Each row of a before or after table is a point. One or more steps were done to the points. Then noise was added and the rows were shuffled. The steps act on columns, c1 being the first. What was done? A step turns or swaps two columns, mirrors them in a line or flattens them onto one, adds a multiple of one to another, or multiplies or shifts one. Angles are multiples of 10 degrees, from the lower column toward the higher: turns from -170 to 170, lines from 10 to 170 but not 90. Use the fewest steps. Two steps may share a column if one is a turn and the other turns, adds or multiplies; they go together, in the order done. Otherwise the lowest column goes first.
In the rows, zero is written as 128.

Before (14 x 2)
[[179 141]
 [137  63]
 [141  68]
 [169 111]
 [ 70 126]
 [184 115]
 [161 110]
 [207  83]
 [109 111]
 [ 87 136]
 [152  74]
 [171  77]
 [ 86 134]
 [ 79 139]]
After (14 x 2)
[[172  52]
 [150  64]
 [105 120]
 [136  56]
 [ 90 157]
 [204  48]
 [177 116]
 [179  88]
 [173  93]
 [145  64]
 [ 77 159]
 [ 69 157]
 [ 92 150]
 [156  91]]
Steps: add -0.5 times c1 to c2

Before (10 x 4)
[[119 112 155 173]
 [ 99  95 147 105]
 [ 95  91 159 101]
 [110 143 151 181]
 [119 116 135 212]
 [117 127 152 202]
 [105 138 120 180]
 [ 89 107 152  84]
 [146 128 163 104]
 [161 107 131  96]]
After (10 x 4)
[[ 39  45 150 110]
 [  8  73 158  88]
 [100 100 119 212]
 [ 97 126 136 205]
 [182 127 166 110]
 [226  75 136  97]
 [ 28  36 163 107]
 [ 57 153 111 179]
 [100  87 149 174]
 [ 75 165 139 183]]
Steps: multiply c1 by 3; multiply c2 by 2.5; turn c3 and c4 by 10 degrees

Before (9 x 9)
[[116 116 116 100 105  92 121 125 121]
 [ 96 119 115  88 203 139  87 121 156]
 [123 122 104  51 114 116 159 122  91]
 [108 159 158 116 156 123 114 167 115]
 [123 148 166 150 185  68 139 150 125]
 [103 135 141 102 113  93 171 116 154]
 [107 158 116  98  97 102 158  93  88]
 [107 147 143 195 175 107 156 182 123]
 [ 85  97 137  82 122 120 139 111  96]]
After (9 x 9)
[[110 160 108 121 157  94 114 138  92]
 [144 162 119 118  98 147 152  90   7]
 [ 89 152 119 133 185  91 138  77 121]
 [143 113 128 119 105 122 125  91 108]
 [124 134 109 112 115 130 180  91 207]
 [148 115 109 110 207 140  85 139 213]
 [131  94  98 111 121 140 135 118  29]
 [155 124 135  95 112 131 159 113  16]
 [118 146 104 161 177  70 153 130 114]]
Steps: turn c1 and c3 by 110 degrees; multiply c3 by 0.7; multiply c4 by 0.4; turn c6 and c8 by 70 degrees; multiply c9 by 3

Before (9 x 12)
[[101 120 114 163  84 145  76 102  87 141 108 134]
 [125  85 106 130 115  77  36 106 118 188 105 117]
 [160  57 103 113 145  95 110 171 115 137  84 165]
 [141 140 178 203 137 102 171 147 182 122 170 186]
 [202 110  30 149 187 109 102 142 161  99 143 191]
 [133 129 181 184 104 154 117 152 184 105 177 177]
 [134 140 145 105  99 149  85 112  79 147 143 124]
 [115  91 163 175 134 138 117 101 136 108 153 138]
 [130 136 165 162 107 186 109 108 133 172 138 129]]
After (9 x 12)
[[101  79 197 142 178  94 167  89 117 152 111 125]
 [112 146 161 172 121 138 113 146 136 104 162 151]
 [112 188 119 222 144 106  99 109 181 130 165  90]
 [ 18  30 103 180 253 111 176 108 159 106 151 133]
 [196 150 120 110 110 147 162 150  76 138 136 158]
 [158  91 170 120 116  78 167 171 115 179 123 215]
 [186 187 127 204 113 153 139  97 186 111 172 133]
 [181 163 129 156 107 187 116 160 130 164 138 151]
 [223 108 135 159  71 146 139 157  88 128 116 182]]
Steps: multiply c5 by 2.5; turn c1 and c5 by 70 degrees; turn c2 and c11 by -20 degrees; turn c2 and c3 by -70 degrees; turn c4 and c12 by -40 degrees; turn c7 and c12 by -120 degrees; mirror c8 and c10 in the line at 80 degrees
